Every row gives one point. A path goes straight from each point to the next, and from the last back to the first. The post is the endless flat space through its rows: a point in 2 columns, a line in 3, a plane in 4, and so on, so that a path can go around it. Count how often the path circles the post. Going back the other way cancels.
(in the rows, 128 means zero)

Post, one row:
[[103 123]]
Path:
[[ 93  95]
 [ 43 143]
 [ 81 150]
 [ 99 176]
 [136 130]
 [135  92]
 [ 88  72]
 [ 58 117]
 [ 51 176]
 [101 166]
 [142 130]
 [146  82]
 [106  99]
 [ 74 118]
 [ 87 137]
 [106 144]
 [131 132]
 [120 101]
 [106  61]
 [ 68 116]
 [ 65 182]
 [ 79 131]
 [ 69 168]
 [102 186]
 [150 136]
 [120  93]]
Times around: 4

Post (7 x 8):
[[146  69 117  93 148  89 151 127]
 [142 122 188 124 146 197 116 149]
 [146 142  70 164 125  84 205 101]
 [120 125 152 205  88 159  96 108]
 [146 138 180  72 180 160 152  69]
 [113 141 180 162  67 107  71 199]
 [ 88 111 152 136 102 165 114 137]]
Path, 30 rows:
[[112  68 172  74 128 127 160 150]
 [174 189 126 162 108 133 180 127]
 [114 136  90 159  67 117  91 171]
 [ 95 148 139 136 151 128 106  83]
 [119 100 134 166 125 139 139 115]
 [216  52 200  89 205 145 127 112]
 [ 88 138 152 106  78 157 162  73]
 [ 93 166 232 130  62 123 101 121]
 [138 129 204 111 185 128 177 128]
 [ 59  95 121 119 159 192 151 119]
 [208 182 206 134 170 168 106 174]
 [158  90 163 160  87 112  76  94]
 [112 135 119 128 102 108 192 110]
 [ 69  79 243  96  96 103  66 176]
 [105 148 149 159 153 104 142 147]
 [174 124 214 178 184 154 116  57]
 [106 171 172 164  68 209 183 162]
 [145  84 195 106  93 185  93 153]
 [171 167 122 138 138 147 145 115]
 [ 99 156 115 146 132  96  97 142]
 [ 57 131 160 158  98 170 116 162]
 [112  84 174 141 112 108 108  47]
 [146 119 152 102  93 189 173 142]
 [139 108  95 110  80 124 119 136]
 [178 102 192 108 130 184 105 105]
 [114 116 147 108  68  47 161 124]
 [146 111 160  96  94 131 100 115]
 [172 132 123 157 147 149  97 176]
 [120 165 116 114 124  60 152 212]
 [130 107 194 134 161 165 127  78]]
Times around: 2
